Each row of a before or after table is a point. One or more steps were done to the points. Then noise was added and the rows were shuffled. The steps act on how far a point lies along the listed directions, d1 being the first. Write out the steps. A step turns or swaps two directions, mirrors them in a line or flattens them onto one, adds a multiple of one to another, or multiplies one. Angles are multiples of 10 degrees, from the lower direction toward the higher: turns from -170 to 170, lines from 10 to 170 but not 90. Use the fewest steps. Two steps may share a direction if one is a turn and the other turns, adds or multiplies; they go together, in the order done. Otherwise the lowest direction goes first.

Directions:
(1): [ 15 -48]
(2): [48 15]
Before, 9 rows:
[[ 19 -26]
 [ 28 -19]
 [ -6 -20]
 [  5 -23]
 [ 60  14]
 [ -8 -11]
 [-11   5]
 [ 22 -22]
 [ -7  32]]
After (9 x 2):
[[  8  23]
 [  8 -13]
 [-58  19]
 [ 13   7]
 [ 16  13]
 [ -3  32]
 [-15  29]
 [-10 -31]
 [-10  30]]
Steps: turn d1 and d2 by 150 degrees

Directions:
(1): [-23  19   9 -37  60  -3]
(2): [-52  43 -11  -5 -35  -4]
(3): [ 20  -4  28 -59 -32 -13]
(4): [ 10  -2 -48 -29  -4  51]
(5): [-36 -34  39   2  -5  43]
Before (12 x 6):
[[-32  -9   7  32   6  -3]
 [  1   0  -7  60  -3 -11]
 [  5 -25  21  27 -18   9]
 [ 22 -13  -3  26  10 -16]
 [ 26  -9  13  -7  27  -8]
 [  5  -5 -26  13   4  -6]
 [ 13  14  -9 -10  12 -15]
 [-28 -13  18   5 -18  -1]
 [-31  13  26  36  -6 -20]
 [-17  -3  -2  26  17  28]
 [ -7 -16  35  36  24 -21]
 [ 14   4  29  25  25 -42]]
After, 12 rows:
[[ 37  19 -13  11  25 -36]
 [ 14   6 -27  54  -2  -9]
 [ -5   1  20   2  14 -19]
 [ -2   6 -32 -12 -18   6]
 [  5  39 -42  12  -4 -12]
 [ 26  -8  13  -5  27  -6]
 [ 32  10 -39   9  25 -15]
 [ -6  10 -41  17   9   0]
 [ 31  -8 -26  12 -17  14]
 [ -6   3 -19  19  17  32]
 [ 23 -12  -6  27  11 -16]
 [-10 -16   3  22   0  -8]]
Steps: swap d4 and d5

Directions:
(1): [-42   3 -32 -17  10  33 -12   5 -52  12 -46]
(2): [  5  13  44   1   7  34 -26  47  21 -43 -32]
(3): [-17 -57  10  36 -25  -5 -18  42 -31   6  27]
(4): [ -2 -37   5  -4  60 -18 -27   5  33  43 -21]
Before:
[[-15 -27   5   8   0 -15  -7  16  -6  19   1]
 [ 13   4 -32  -1 -12 -32   6 -33  12  14  36]
 [ 18  29  34   5 -16  20   0  25  32 -56  -2]
 [ -1 -12   1   4 -24  -3   1   2 -10  -3  21]
 [  2   7 -19 -16  14 -23  11 -35  21  23   7]
 [  9  37   6  -2 -48  18  10 -23 -12 -43   8]
 [-15 -25  17  25 -39  21 -16  46 -21 -19   9]
 [ 20  -9   6  18 -24 -15  16 -10   5   1  41]
 [ 33  14  25   2  13 -42   3  -8  59   2  31]
 [ 13 -16  18   9  20 -11   5  -8  26   7  -1]]
After, 10 rows:
[[ 26   8  22   0  23 -41  -3  -6  59  14  22]
 [  4   9 -17 -14   8 -21  15 -37  19  17  12]
 [ -8  15   0 -11  -7  17 -10 -18  -9 -13 -20]
 [ 18 -12  18  12  14 -10   8  -8  27   2   4]
 [  5  15  29  -3  13  19 -15  29  34 -33 -22]
 [  7  -3 -34  -4   0 -31  -1 -30  12  23  26]
 [-18 -30  15  20 -27  22 -21  47 -19  -9   1]
 [ -7 -18  -1   3 -11  -3  -7   3  -9   7  13]
 [ 11 -19   2  14  -1 -16   6  -7   5  18  24]
 [-10 -20   7  10 -12 -17  -1  15  -5   9  12]]
Steps: flatten d1 and d4 onto the line at 150 degrees

Directions:
(1): [ 37  30  23 -20  15  12  14  26 -26 -15  25  33  -8  16]
(2): [ -8  23  29  22 -34  -3 -60   2  -7   5   9  -3 -11  23]
Before:
[[ -6  -3  -3   5 -12   6  -4   3  -2  -5   3  -4  -5   2]
 [  8   0   2  -5   3  -1   9   0  -8  -2  -1   9  -2 -10]
 [  4   1  -8  -8  14   8  18   5   0  -6   4   1  -2  -4]
 [  5   0   4  -6   2   2   1   0   1  -2  -1   1  -3  -3]
 [-10 -15 -17   8   5  -2  14 -14  10  -1 -14 -12   2 -14]
 [ -5  24  35  27 -36   5 -60   6 -13   5  12  -1 -14  35]
 [  5   2   3  -8   8  -8   6  -4  -5  -2   3   6   0   9]
 [-16   4   5  13 -12  -3 -21  -1   3   5   0  -7  -2  -2]
 [  6 -13  -8  -7  20   0  18   3   7  -5  -2  -2   0 -12]]
After, 9 rows:
[[  4   6   8  -3   3  -7  -5  -5  -7  -3   4   6  -2  13]
 [  8   5   5  -2  -1   0  -1   1 -10  -3   0  11  -3  -6]
 [  4   1   5  -4   0   1   0  -1   1  -2  -2  -1  -3  -3]
 [ -8  -7  -6   3 -12   6   0   0  -2  -6   1  -7  -2   1]
 [-37 -10   7  38 -37  -5 -55 -17  11  18 -13 -27  -4  14]
 [  8  11   1  -6   9   9   9   8  -6  -8   9   7  -7   2]
 [-21  -8  -7  10  -5  -6  -7  -5  10   6  -5 -11   2 -10]
 [ 18  -2   2 -10  19   5  14   8  -2  -8   6   5  -3  -4]
 [  5  -8 -14   0  16   2  29  -8   2  -6  -9   2   3 -11]]
Steps: turn d1 and d2 by 50 degrees
